Every row gives one point. A path goes straight from each point to the next, and from the last back to the first. The post is the endless flat space through its rows: a point in 2 columns, a line in 3, a plane in 4, and so on, so that a path can go around it. Count how often the path circles the post. Going back the other way cancels.
In the rows, zero is written as 128.

Post (1 x 2):
[[126 155]]
Path:
[[131  97]
 [178 113]
 [142 180]
 [101 206]
 [ 92 159]
 [ 91 166]
 [ 99 188]
 [ 95 159]]
Times around: 1

Post (7 x 8):
[[129 124  76 127 120 112 118 156]
 [142  93 119 123 107 154 139 135]
 [ 93 118 113 160 121 143 108 140]
 [159  98 213  98 196 138 110 106]
 [136 122 134 144 121 102 152 120]
 [111 130  99 134  98 132  79 101]
 [143  98 249  72 157 114 127 125]]
Path, 18 rows:
[[124 158 125 113 136 138 112  98]
 [122  91 111  91 183 183 143 153]
 [107  86 132 130 119 152 113 133]
 [164 111  97 118 156 120  72  71]
 [111 121 121 168 123  98 130 104]
 [126  88 160 173  94 118 151 137]
 [122  97 159 153 110 181  93 158]
 [157 144 168 141  74  52 152 151]
 [181 114 102 103 121  82 138 146]
 [119  66 104 164 136 155 131 136]
 [124 134  81  86 115 117 111  94]
 [150 108 121  84 113 200 137  80]
 [102 146 116 134 119 135  83 151]
 [123 123  84 151 154 127  77 178]
 [139  75 204 126 129 116 135 106]
 [105  99 126 148 117  98 127 144]
 [134  96 125 158 103 138  78 164]
 [149 138 164 123 141 108 114 129]]
Times around: 0

Post, 13 rows:
[[ 80  51 100  81 124 115  85 172 136 153 122 184  88  82]
 [100  48 136 118 120 151 141 154  90 157  55 129  41 142]
 [142 126  94 141 150 109 108  82 107  60  86 183 165  90]
 [131 133 140  57 145  90 146 140 108 102 197 115 143 137]
 [ 91  72 107 137 151 127 133 203  95 179 100 190  78 147]
 [123 141 144 129 152 198  96 169 160  92 205 104 141 193]
 [142 189 129  97 109 130 176  96 109  72  72 206 189  53]
 [110 194 192 133 151 146 125 114 109 156 175 103 115 150]
 [108 191  97  80 148 103 135  94 111  83  54 156 204  91]
 [119  69 134 114 154 116 152 139 177 180 106 144  96 127]
 [120 156 153  56 102 127 111  83 117 127 204 135 172 219]
 [167 180 152  73 175 190 113 110  96 150 175 105 127 180]
 [126 145  32 118  95 129 129 116 146  88 170 140 168  93]]
Path:
[[ 98 150  97  52 117 102 140 205 129  98 158 160 176  78]
 [145 188 146  52 100 195 144 112  90 167 141 123 156 149]
 [ 99 181 156  32 173 148 105 137 110 122 207 131 202 171]
 [135 101 147 118 156 121 110  77 102 113 144 175  94  85]
 [ 71 164  92 116 159  98 171 181 147 104 153 138 120 166]
 [160 168 163 123 161 187  94 134 165 144  79 203 126 126]
 [ 98 158 143  92 169 137  82 137 161 199  88  84 107  95]
 [148 133 205  71 168  82 105  85 117  93  93 161 228 117]
 [108  94 169 117 131 166 173 115  91 115 100  74 158 192]
 [130  68  81  76 121 101 180  87 172  60 195  64 171  43]
 [ 92  18 108 104 117 106 112 171 138 139 150 151 126 132]
 [ 87 107 121 137 124 156 157 174 113 191 217 187 116  97]
 [101 151 114 129 162 144 135  97  95  88 172 190 138 115]
 [104 176 195 112 126 141 120 113 167 117 128 194 118 117]
 [119 122  91 126 113  78  61 172 128  86 162 174 129 123]
 [149 102 100 149 139 144  90 140 142 166 162 172 124 126]
 [144 123  96 122 121  82 110 144  37 183 113 158 117  91]
 [126 135 145 135 132 106 184 139 128 110 117  78 128 170]
 [163 131 162  94 189 120 117 136  83 133 131 201 113 148]
 [140 200 128  97 163  59 135  78 104  83 139 152 143 123]
 [108  73 143  65 135  26 107 108 167  90 134 135 159 156]
 [ 73 125 124  72 106  95  92 194 104 148 130 184 157 184]
 [151 145 199  34 135 144 144 121  82 109 105 115 165  91]
 [106 113 129 116 171 155 191  90 128 181  95 128 130 101]
 [ 39 101 169  95  75 178 124 114 116  66 146 118 103 216]
 [ 83 111  50  75 162  84 124 160 157 145 133  76 110 138]
 [166 169  92 161 127 182  87 143 123  62 193 133  99 119]]
Times around: 3
